Every row gives one point. Any point is a mix of the corners, with weights that add up to 1. It lies inside the corners' shape when no weight is negative. Say inside or outside, and name the corners with a negative weight.

Corners:
(1): [-45, -15]
(2): [13, -41]
(3): [22, 38]
Points:
[-22, 16] => outside (2)
[-17, 23] => outside (2)
[-20, -41] => outside (3)
[4, -33] => inside

Corners:
(1): [-7, 13, 3, -10]
(2): [-65, -4, -51, -42]
(3): [-35, -28, -13, 1]
(4): [70, -14, 5, 37]
(5): [55, -2, 12, -34]
Points:
[46, -16, -1, 7] => outside (1)
[-34, 4, -28, -15] => outside (3, 5)
[22, -7, -1, 10] => inside
[-10, -20, -13, -7] => outside (1)

Corners:
(1): [-1, 5, -18, -24, -12, -5, -17, 35]
(2): [1, -18, 12, 26, -25, -23, 6, 50]
(3): [21, -24, -8, 6, -34, -6, -6, -7]
(4): [-13, -28, -5, -10, -28, -14, 44, 4]
(5): [-30, -1, -13, 26, 24, 27, 15, -17]
(6): [-32, 95, 11, 45, 55, 2, -19, -6]
(7): [31, -27, -28, -24, 12, -9, 13, -10]
(8): [21, -24, 0, 2, -6, 36, 22, -21]
(9): [0, -25, 3, -37, 12, -11, -33, -14]
Points:
[12, -9, -18, -9, 4, 5, -5, -8] => outside (2, 4)
[3, -8, -6, -4, -10, -1, -2, 16] => inside
[6, -18, -6, 0, 1, 4, 3, -13] => outside (1)
[6, -10, -1, 9, 4, -14, -6, 6] => outside (1, 4, 8)

Corners:
(1): [11, -16, -28, 13, -15, -22, -9, 29, 41, 4, -24, 41]
(2): [43, -11, 7, 12, -19, -10, -1, 33, -12, -20, -41, 32]
(3): [49, 24, 33, 20, -18, 26, -21, -16, -32, 6, 48, -7]
(4): [2, -40, 38, 0, 1, 37, -10, 23, -42, -14, 53, 12]
(5): [-21, 4, 2, 0, -9, -2, -9, -95, -48, -49, 80, -37]
(6): [-1, -15, -23, -46, 11, 1, -3, 9, 12, 19, -51, 38]
(7): [-14, -45, 6, -17, -35, 9, -71, 78, -13, -37, -40, 59]
(8): [13, -39, -36, -16, -28, 17, -13, 33, -27, 6, -34, 15]
(9): [-30, 6, -4, -24, 9, -40, -5, -46, -36, 2, 42, -44]
(10): [23, -31, 20, -41, 7, -22, 14, -88, -26, 1, 83, -92]
(11): [-23, 3, 11, -6, 31, 21, 26, -83, -26, -4, 19, -82]
(12): [52, 5, -11, 24, 11, 1, -27, 19, 2, -36, 60, 15]
(13): [-4, 48, 11, -38, -13, 14, 48, -53, -6, 20, 47, -57]
Points:
[1, -17, 0, -3, -8, -2, -20, -16, -26, -13, 33, -15] => outside (2, 6, 13)
[18, -6, -5, -17, -6, -2, -2, -9, -10, 5, 11, -17] => outside (4, 5)
[1, -10, 12, -10, -3, 2, 2, -34, -12, -22, 42, -30] => outside (3, 6, 8, 9)
[11, -7, 3, 1, 1, -6, -16, -11, -12, -15, 26, 2] => outside (8, 13)
[1, -18, -5, 0, -5, 0, -10, 1, -21, -19, -7, 7] => outside (3, 10, 13)
[-12, -23, -16, -35, -8, -13, 4, -31, -12, 0, -12, -31] => outside (3, 4, 12)
[3, -17, 4, -10, -6, -1, -13, -12, -22, -5, 3, -4] => outside (12, 13)
[-10, -30, -7, -7, 4, -7, 8, -39, -17, -7, 14, -22] => outside (3, 7, 12, 13)
[8, -15, -1, -17, -5, 7, -7, -7, -10, -5, 3, -3] => outside (9)
